Each point is reached from the start by the listed moves, each made once or not at all, plus a little noise. Is the number of moves made odd or even? Then give how often each move was made.
In the rows, zero is written as 128.

Moves:
(1): [152 156 106 128 155 176]
(2): [ 70 181 142 118 116 125]
(3): [146 135 161 118 109 123]
Start: [134 127 134 143 123 137]
Points:
[117 215 159 124 122 180] => odd (1, 1, 1)
[153 134 171 137 105 132] => odd (0, 0, 1)
[ 75 184 149 134 113 133] => odd (0, 1, 0)
[ 96 207 128 134 135 181] => even (1, 1, 0)
[ 92 189 182 126  89 128] => even (0, 1, 1)

Moves:
(1): [123 111 123 127 137  97 109 134 121 150 135]
(2): [138 174  98 164  99  92 125 152 102 114 153]
(3): [ 97 134 147 138 124 137 118 166 132 136 157]
(4): [ 98 114 160 144 114 159 147  98 134 137 150]
(5): [112  96  98 182 141 161 141 127 129 134 133]
(6): [116 139 114 145 101 148 121 118 153 146 118]
(7): [162 123 137 134 124 131 114 122 114 137 114]
(8): [138 120 143 135 119 111 102 131 138 117 103]
(9): [147 140 120 131 139 109 125 119 166 131 143]
(10): [116 134 111 162 173 135 139 124 127 162 111]
(11): [110 127 135 124 138 110 165 159 119 132 106]
Start: [119 113 119 111 136 129 105 146 132 126 133]
Points:
[ 57 170 123 207 153 101 157 195 143 169 184] => even (0, 1, 1, 1, 0, 0, 0, 0, 1, 1, 1)
[ 93 125  94 218 107 119  79 211 118 115 166] => even (0, 1, 1, 0, 1, 0, 0, 1, 0, 0, 0)
[142 103  64 206 126  99  81 169  87 149 155] => even (1, 1, 0, 0, 1, 0, 1, 0, 0, 0, 0)
[113 153  95 217 117  84  36 196 122 191 127] => odd (1, 1, 1, 0, 0, 1, 1, 1, 0, 1, 0)
[ 64 101 140 116 149  90 113 220 120 157 148] => odd (1, 0, 1, 0, 0, 0, 0, 0, 0, 0, 1)
[123 113  95 224 130  52  79 229 130 152 151] => even (1, 1, 1, 0, 1, 0, 1, 1, 1, 0, 1)
[105 126 109 235 109 146 108 162 140 147 215] => even (0, 1, 1, 1, 1, 0, 1, 0, 1, 0, 0)
